Each row is a point. Each copy is the shape, with its points in the same order, turned, moved and blurred by noise. Some copies are also mirrored. Which?

Shape, 6 rows:
+2.34 +2.81
-1.59 -2.13
+1.83 -0.45
+0.26 -1.74
-0.80 -2.43
+2.00 +1.33
Copy 1, 6 rows:
+2.76 +3.21
-1.78 -1.55
+1.63 +0.26
+0.18 -1.22
-1.22 -1.73
+2.00 +1.82
Copy 1 is: only turned
Copy 2 (6 x 2):
-1.63 +3.18
-0.10 -3.17
-2.77 -0.42
-1.76 -2.02
-1.17 -3.30
-2.10 +1.51
Copy 2 is: mirrored

Shape (8 x 3):
+1.20 +0.03 -0.20
-1.33 +2.36 +1.06
-0.91 -6.33 -0.40
+1.32 +0.46 +1.60
+1.62 +2.56 -0.46
+1.64 +1.81 +0.52
+0.98 +1.73 -0.15
-3.37 +0.91 -0.32
Copy 1, 8 rows:
-1.24 +0.02 +0.44
+2.93 -1.16 +0.73
-4.60 -4.87 -2.42
-0.68 -0.42 +2.08
+0.35 +2.20 +0.46
+0.35 +1.27 +1.04
+0.05 +1.06 +0.61
+2.38 -2.03 -1.83
Copy 1 is: mirrored
Copy 2:
+1.09 +0.16 +0.73
+0.15 +1.77 -1.99
-3.94 -4.38 +2.23
+0.14 +1.56 +1.36
+3.19 +1.75 +0.03
+2.18 +1.65 +0.64
+1.87 +1.07 -0.18
-0.69 -0.15 -3.11
Copy 2 is: only turned
Copy 3 (8 x 3):
+0.08 -0.16 +1.97
-1.30 -0.81 -1.51
+2.43 -5.82 +4.44
+1.28 +0.16 +0.31
-1.23 +1.49 +0.56
-0.16 +1.14 +0.70
-0.82 +0.65 +0.65
-2.53 -3.29 -0.93
Copy 3 is: mirrored

Shape (7 x 4):
+0.62 -2.08 +2.72 +0.32
-1.48 +1.77 +0.79 +0.71
-5.65 +1.43 -0.78 +0.07
+2.13 +1.24 +2.09 +0.13
+1.87 +1.29 -0.82 +0.23
+3.40 +1.60 -0.58 -2.24
+2.93 -1.36 -0.67 +0.83
Copy 1:
+3.07 -1.74 -0.31 -1.37
-0.36 -1.71 +1.21 +1.13
+0.23 -0.73 +0.94 +5.74
+0.02 -2.68 -0.86 -1.99
-1.48 -0.64 -1.31 -1.47
-1.60 -1.57 -3.61 -1.97
+0.85 +1.41 -1.79 -2.86
Copy 1 is: only turned
Copy 2 (7 x 4):
+1.60 -3.81 +1.28 +1.69
+0.01 +0.60 +0.10 +1.50
-3.16 +1.09 -2.31 +2.94
+3.27 -0.86 +1.33 +0.13
+0.90 -0.41 +1.11 -1.78
+2.96 -0.91 -0.40 -3.18
+0.75 -2.71 +2.65 -2.05
Copy 2 is: mirrored

Shape (9 x 4):
-3.15 -1.86 +2.71 -0.19
-0.74 +2.16 +0.12 +1.72
+1.43 +1.49 -0.74 +1.38
+0.92 -2.10 +3.52 -0.18
+2.47 -0.85 -0.50 -1.60
+1.59 +3.24 -0.58 +1.30
-0.88 +0.55 -1.32 +1.39
-1.77 -3.69 +2.78 -0.18
+1.43 -0.56 -0.42 -3.67
Copy 1:
-2.49 -2.56 -0.09 +0.26
+2.69 -1.61 +0.06 -2.13
+3.69 +0.15 -0.14 -1.17
+0.48 -1.47 -0.57 +3.16
+2.17 +2.34 +1.00 +1.22
+4.94 -0.21 +0.75 -1.72
+1.45 +0.56 -0.93 -2.40
-2.61 -1.48 -1.19 +1.89
+0.74 +2.46 +3.06 +1.30
Copy 1 is: mirrored
Copy 2 (9 x 4):
-3.11 +2.13 +0.41 -4.10
+0.33 +1.87 +3.31 -1.06
+1.88 +0.57 +1.52 +0.39
-1.80 +2.94 -2.28 -1.18
+1.50 -0.05 -1.97 -0.47
+2.72 +1.75 +2.09 +0.80
+0.16 -0.31 +2.65 -0.40
-3.96 +1.48 -2.22 -2.66
+2.47 +0.19 -2.49 -2.15
Copy 2 is: mirrored
